Each row is a point. Two turns around zero, p and q, are shown by what they do to some points. Write where each new point lands after one turn and then the other. Backwards means that the second turn is done in reverse. Each puzzle has new turns, and all numbers are rounded.

Turn p:
[-24,21] => [19,25]
[54,-3] => [0,-54]
[-2,-7] => [-7,2]
[-28,-11] => [-13,27]
Turn q:
[11,-13] => [12,-12]
[0,46] => [-5,46]
[-11,-33] => [-7,-34]
Where do these land?
q, then p: [-11,19] => [17,14]
q, then p: [1,-67] => [-66,-12]
p, then q backwards: [12,19] => [18,-13]
q, then p backwards: [-8,20] => [-20,-9]
p, then q: [5,8] => [9,-4]

Turn p:
[-23,4,2,14] => [-2,-10,24,-9]
[-19,33,-13,-22] => [-41,4,0,-19]
[-51,-22,39,13] => [33,-18,36,-45]
[28,5,19,-8] => [11,30,-14,5]
[42,-17,-29,35] => [13,-8,-5,62]
[21,-11,27,-11] => [25,22,-17,-5]
[2,8,-46,-20] => [-38,-20,-23,13]
Turn q:
[-23,-25,-14,-13] => [22,3,-31,8]
[38,-41,-10,22] => [48,7,28,-24]
[33,36,-9,5] => [-27,25,32,-9]
[-24,20,40,-29] => [-40,-32,-28,-6]
[-24,11,-8,14] => [-4,-1,-2,31]
Where do these land?
q, then p: [-27,-9,53,7] => [38,-45,-16,4]
q, then p backwards: [35,7,-38,-9] => [9,31,42,-2]
q, then p backwards: [10,20,-5,19] => [-4,20,-1,22]
p, then q: [26,-24,-11,11] => [22,10,30,5]
p, then q backwards: [16,6,-11,-33] => [-17,7,-4,-34]
q, then p: [2,7,-21,28] => [10,25,22,7]
p, then q backwards: [-61,-7,33,-22] => [57,-23,35,-18]

Turn p:
[16,-33,19,17,20,-15,11,8] => [-12,-15,37,-1,-18,-4,14,-23]
[8,30,4,16,-13,13,-15,-67] => [43,-25,7,-10,21,16,-45,30]
[41,-16,36,-26,2,-10,25,4] => [-34,11,40,-7,9,34,-2,-23]
[-14,-18,0,-35,16,1,10,6] => [-31,6,-17,-13,-22,9,-4,-11]
[-20,-23,-13,10,-31,-3,-45,-1] => [28,31,3,-8,-26,-34,-5,24]
[-35,-29,-1,20,7,-16,5,23] => [-2,-1,-5,15,-34,-34,11,-25]
[14,-11,1,19,22,-16,-48,-30] => [29,-20,25,-47,-8,-18,-1,11]
[-23,81,-14,-36,-28,69,0,26] => [-28,22,-72,30,66,0,-16,53]
[13,54,12,20,1,-23,18,-19] => [31,-22,0,7,50,15,-9,-25]
[-4,-16,-31,-8,7,-30,18,25] => [2,12,-17,2,-23,10,37,-27]
[5,-20,-13,5,-1,30,20,26] => [-26,-1,1,30,-15,3,23,17]
Turn q:
[-40,28,5,-16,49,11,1,-8] => [-7,-30,32,16,11,-12,37,38]
[29,-8,3,-22,-61,-27,-2,-29] => [-8,-21,-42,-32,-28,25,-28,-35]
[-23,-5,0,1,-15,30,-32,-6] => [-37,9,18,-19,3,-2,-17,19]
[34,-22,-2,-6,-39,-23,2,-9] => [8,3,-27,-15,-24,17,-25,-36]
[48,-10,-9,4,-36,17,26,-22] => [-22,15,-46,19,-11,23,-15,-35]
[-3,-6,25,13,44,1,-15,2] => [11,19,33,-2,-2,4,36,10]
[-42,-14,-24,17,52,-11,15,13] => [37,1,35,36,-2,-14,1,44]
[-13,34,-20,21,33,-10,-18,13] => [13,6,1,0,1,-44,24,33]
[-33,16,23,30,24,0,28,29] => [31,7,10,12,49,4,18,31]
[44,-13,-1,-43,-50,11,-5,16] => [-26,-9,-13,-14,0,-2,-31,-69]
Where do these land?
q, then p: [-3,5,-8,-18,34,-11,-26,-27] => [-5,33,15,33,-9,5,-13,-22]
q, then p backwards: [9,-38,-44,49,-40,-16,49,35] => [-56,39,4,-8,-72,-9,10,-37]
p, then q backwards: [16,17,-8,-9,5,41,-8,-57] => [-62,-6,5,7,-30,-16,13,-21]
p, then q: [-11,-16,41,-21,40,12,-35,33] => [28,-61,26,-23,-4,7,-11,24]
q, then p: [-24,2,30,5,-9,-8,-27,-17] => [-43,22,-14,-1,1,6,-6,4]
q, then p: [-17,9,2,-39,-8,9,-25,-5] => [-16,17,1,-10,-32,-13,-24,-17]
p, then q: [9,14,-18,42,-18,-14,17,53] => [37,18,-39,35,4,22,26,16]
q, then p backwards: [-7,4,-13,12,0,-4,55,4] => [-12,34,-17,19,-23,14,26,-9]
q, then p backwards: [28,4,16,-20,-5,-9,-1,-20] => [-2,-10,-13,-10,27,-21,19,4]

Turn p:
[16,-28,-38,-10,2,-18,-26,12,-34,19,24] => [-7,-39,24,-19,14,-2,-8,17,4,45,-28]
[14,21,-5,-5,-17,28,-30,-13,-16,-30,-17] => [33,-2,-32,12,6,6,-12,23,-11,21,26]
[-9,-13,18,-15,-34,-18,-4,-19,-6,28,28] => [-35,-37,-10,19,11,1,30,-1,9,-1,-8]
[-2,-31,-5,37,25,9,13,31,20,19,11] => [-12,11,19,-38,21,-6,-25,-30,4,-22,-22]
[-24,-36,2,-15,-6,-17,33,15,12,-4,17] => [-48,20,6,-17,-4,-8,23,-20,1,9,-11]
[24,6,-24,15,-2,16,4,-20,-1,12,11] => [4,-7,15,25,25,-6,-28,2,0,4,1]
[-15,17,29,3,-30,-13,-2,16,25,-21,-20] => [6,12,-29,-10,-10,-21,34,3,-12,-28,21]
[-2,-2,-35,5,-2,-8,19,25,11,4,6] => [-18,10,29,-18,3,-26,-10,5,-8,4,3]
[22,-7,-12,24,29,2,-3,-19,28,11,-30] => [39,8,24,6,9,-11,-16,-32,22,-9,4]
[24,32,20,3,-31,-33,-27,-30,-5,-16,20] => [21,-30,-28,44,-1,-24,26,21,-18,-3,-17]
[24,-13,-3,-18,24,10,12,26,-13,14,-17] => [11,9,35,-22,8,33,3,-3,-9,11,0]
[-36,30,13,-21,31,28,-24,-8,6,-10,20] => [-6,-13,-29,6,-52,24,-33,-9,-11,-6,9]
[-43,25,29,-24,11,-1,8,-18,-28,7,-20] => [-9,5,-14,13,-43,38,15,22,28,-15,12]
[8,-1,12,22,-2,14,27,0,0,-34,-31] => [19,53,-13,1,15,1,4,3,2,-9,7]
Turn q:
[-16,16,-8,3,2,37,9,28,-19,-8,12] => [14,-27,10,-21,21,-24,7,0,12,-22,16]
[42,-10,38,31,-20,10,-21,-4,18,-5,17] => [-3,23,10,29,33,2,6,-6,-49,17,23]
[0,5,-21,-1,-29,5,-12,-4,1,-33,15] => [-4,-21,-9,3,22,-9,-23,-9,-21,-13,-21]
[-6,17,-7,-5,28,-37,10,-15,9,30,6] => [-3,11,-1,16,-42,-14,-5,4,29,26,-5]
[3,8,2,-14,24,-17,33,-3,-49,3,-25] => [0,13,13,-13,-35,17,-11,-21,38,-30,18]
[-17,-16,-10,18,5,8,1,1,-24,30,24] => [25,-19,19,-13,-24,-8,-6,19,-12,7,19]
[7,-20,-41,16,-4,-47,-8,19,-3,-4,-25] => [-43,-5,2,-17,-9,25,-45,21,8,15,-5]
[-1,6,30,-75,-10,-3,27,9,21,4,11] => [8,-23,-10,49,0,25,47,-17,34,-13,-22]
[25,0,-29,37,-13,-15,-10,3,15,41,12] => [6,4,24,8,7,-4,-37,24,-5,51,6]
[-14,-2,12,-20,10,44,-46,-30,10,-12,-8] => [21,27,-18,-6,12,-19,30,21,-28,-30,-32]
[-14,10,26,20,-9,6,3,-2,-2,2,-13] => [-2,9,13,-19,2,-5,19,-22,-10,9,4]
[-7,-18,7,-17,25,-11,-12,11,-7,-29,-16] => [-31,5,-19,-6,-10,10,11,12,2,-31,3]
[-2,2,1,7,-11,21,28,-14,31,-22,-8] => [13,0,-36,-9,25,3,5,-27,0,14,-2]
Where do these land?
q, then p: [-13,27,-1,4,3,-7,19,7,-31,-4,10] => [-4,-7,-23,18,-2,-15,26,-22,2,9,-9]
p, then q: [-37,-8,3,-4,-28,-27,-20,-10,-4,26,13] => [-9,-35,-34,-14,-12,28,7,8,-3,25,-6]
q, then p: [36,-14,6,24,3,-2,-14,35,1,7,-2] => [-18,-12,-10,-18,-18,21,-23,0,-14,-24,-24]
p, then q: [-21,-3,26,-21,-7,3,4,-24,-28,27,7] => [20,-21,-25,-34,22,0,15,6,-9,17,9]
p, then q: [-8,-19,-23,-6,-20,11,19,-8,15,-32,-40] => [9,-8,10,37,-15,-39,-7,-7,24,27,-5]
q, then p: [-30,16,10,-7,28,-11,32,-11,13,-11,17] => [-22,-1,16,23,14,-43,11,-6,15,13,6]
p, then q: [15,-15,-4,34,-10,21,-15,8,10,30,-4] => [-11,20,-34,18,-15,-5,7,25,-5,-21,8]
p, then q backwards: [-7,-1,19,12,-8,3,8,-25,25,-97,-7] => [14,10,19,12,46,8,0,-76,47,-18,4]
q, then p backwards: [47,-12,-28,6,3,-2,-4,8,8,-1,-5] => [3,9,-17,16,-6,42,12,-13,-26,-2,0]
p, then q: [-27,47,1,-15,-6,-3,-3,-28,-20,32,30] => [-19,-36,-1,-38,22,9,7,10,-45,14,13]
q, then p: [-13,21,7,-36,5,10,2,22,6,18,5] => [-1,33,11,-5,9,-14,17,-28,-3,-18,-1]
q, then p: [19,-25,-20,6,28,16,-26,19,-7,-2,-10] => [-5,-1,-3,-35,-22,1,-13,12,-39,3,-6]
p, then q backwards: [-1,19,22,-9,24,-19,-11,2,0,31,-17] => [-18,-11,8,-32,-5,4,13,3,-35,16,3]
p, then q: [40,-32,-18,11,-15,7,10,5,14,-26,4] => [2,34,15,8,-41,-17,-7,5,27,-2,9]

Turn p:
[7,2,-33,31,-38,-4,0,-48,-25,24,-6,27] => [45,1,5,19,-21,-27,2,15,-20,-15,55,-20]
[26,-36,33,35,-2,-3,4,29,-4,-9,-22,3] => [28,-6,26,-23,-5,41,-2,4,-2,-15,-34,-25]
[-27,-40,14,23,-21,-45,4,14,37,-4,16,29] => [5,-22,5,-35,4,1,-15,33,-18,49,-9,-48]
[32,-1,12,34,40,18,41,-13,18,5,8,-1] => [-16,-26,7,15,-18,-1,25,28,-14,-44,-37,-6]
[-26,0,-18,-44,11,7,-39,44,4,-30,-23,9] => [-18,20,-26,-4,25,53,-14,-21,8,40,12,27]
[28,47,15,3,27,-30,-40,6,-31,-24,18,16] => [37,36,-25,5,27,-9,-17,33,10,-7,-29,45]
[-44,-6,-24,-34,-6,7,6,13,-39,5,17,-11] => [-17,2,-13,29,17,-11,-39,-45,8,16,18,-8]
[21,-21,-45,9,-30,-39,-13,-2,-9,-22,-5,-25] => [39,-37,22,-20,5,0,-28,-7,-18,10,29,30]
[-24,27,24,36,-18,22,36,12,44,31,-28,16] => [-10,-9,-13,-12,11,1,72,4,3,-8,1,-58]
[-3,-9,-26,-1,-31,21,-4,2,3,32,19,-34] => [-21,-2,24,-15,10,-23,-6,-32,-18,-18,34,-6]
[21,43,40,-46,16,15,51,13,13,32,-31,1] => [-18,17,18,39,4,-6,76,-24,24,9,-42,5]
[-46,3,3,4,18,-9,40,-23,20,-32,-21,-29] => [-19,-61,-30,-1,-18,-2,11,-4,43,10,-3,-5]
[25,-14,12,10,19,15,-31,-6,-6,-20,28,39] => [4,36,-14,-3,-22,15,-26,33,-28,-12,-19,7]
[20,-20,6,-32,34,5,-24,-15,-24,43,7,-12] => [-25,35,47,30,-4,-3,-24,8,17,-13,3,18]
[-9,24,-11,-29,-20,20,-31,-25,1,-32,24,-29] => [-14,15,-31,-26,-16,-28,-15,-26,6,0,22,44]
Turn q:
[20,-20,-12,-5,-39,-38,-13,8,-37,4,4,-8] => [-8,7,10,18,-7,-30,-10,45,14,35,21,9]
[-34,11,25,-15,39,31,-19,35,-8,-33,30,-13] => [-25,2,3,-31,-31,-6,0,-61,24,-6,-27,26]
[-8,32,34,25,16,4,-13,10,18,-29,33,-42] => [-34,9,5,-8,5,24,31,-24,10,6,-47,41]
[27,-26,-4,20,-27,-10,-21,13,14,-3,-39,13] => [-12,15,-18,18,30,2,-2,10,9,32,27,-37]
[-53,2,-4,-27,10,22,-12,-17,22,-2,17,-30] => [-7,33,11,-30,-25,23,1,-20,-9,-39,9,29]
[1,53,27,-21,33,4,-37,9,29,-10,30,4] => [-8,13,-9,-57,-13,18,6,-15,1,8,-64,2]
[-10,32,10,17,22,46,-28,12,10,17,44,-6] => [-46,-27,0,-33,-24,37,-1,-16,0,-16,-33,4]
[9,-27,-15,24,18,-45,-3,10,1,10,2,7] => [16,3,-1,39,-15,15,-13,3,-6,41,0,-5]
[29,4,-49,9,-7,-20,-2,27,0,-33,12,-10] => [-26,21,38,31,1,-25,-9,2,-15,26,-22,-19]
[-20,-4,3,-2,-3,23,23,-65,-24,3,-28,34] => [40,-16,-18,6,25,-1,-27,14,16,-63,17,0]
[38,-10,-17,-4,5,-15,11,6,-18,19,-37,-22] => [24,-11,37,12,11,-4,18,16,11,26,23,-25]
[-24,-9,-2,-4,-45,-4,69,-26,-11,44,-60,50] => [55,-25,-48,30,10,-30,21,34,-21,-49,56,-29]
[24,-39,5,-16,-22,3,45,-23,4,15,-8,24] => [30,-25,-11,4,33,-20,-15,11,-34,0,40,3]
Where do these land?
p, then q: [-10,54,-12,-13,25,-23,7,6,0,-22,-7,27] => [10,-24,8,39,-18,12,-7,-8,-25,4,-5,-48]
q, then p: [-16,26,-8,41,-5,16,27,-55,-2,19,-7,45] => [13,-32,-20,-18,-7,64,-30,-11,-22,-30,-2,27]
p, then q: [1,7,8,7,-30,-83,-7,7,5,13,-15,-34] => [46,-17,-8,-38,5,21,-1,-12,-24,67,6,4]
q, then p: [-2,8,37,-18,-9,6,-38,-2,65,38,-9,-10] => [-42,16,-11,52,2,-12,11,-57,-15,-3,10,21]
p, then q: [-32,-22,-7,-32,18,25,-8,5,21,-5,28,-34] => [4,37,-26,-10,-37,18,-18,1,8,-37,15,14]
p, then q: [29,5,-31,31,2,59,-18,16,-19,-15,9,-5] => [-17,6,20,6,19,-38,-43,-11,31,-33,-30,4]
p, then q backwards: [-5,-13,-23,-10,-12,16,24,35,1,-21,3,12] => [7,-14,5,20,22,9,14,15,38,6,15,14]
q, then p: [17,-9,-6,-32,17,-31,-38,-7,7,4,56,11] => [14,68,20,4,22,12,12,-13,11,16,31,-1]
q, then p: [-16,-6,11,-29,-8,7,6,-10,-43,14,39,0] => [18,23,3,-15,-5,11,-18,5,-26,52,-2,-8]
p, then q: [6,6,4,-13,26,34,45,4,15,29,-25,-15] => [7,-1,-21,38,22,5,19,-28,-6,-38,13,29]
p, then q: [19,-10,29,15,-36,28,5,-22,-8,-22,-3,-17] => [2,26,7,-15,40,-34,-1,31,-7,-6,7,10]
q, then p backwards: [36,-16,-10,35,-2,-42,-30,9,11,-33,6,15] => [-28,-7,12,-43,25,-27,1,27,-15,7,19,39]
p, then q backwards: [3,4,-4,-7,-31,-2,1,-17,-23,11,-45,3] => [-16,-22,0,-9,25,-13,12,7,-11,11,-40,-20]
p, then q: [12,-18,9,19,-27,-3,7,-44,-39,4,-58,-17] => [-33,-1,-7,-14,67,-2,-1,12,-36,28,-4,26]
p, then q: [-41,-15,2,6,71,-5,17,74,8,-12,29,20] => [-1,10,26,12,-37,50,6,-54,51,-30,35,-41]
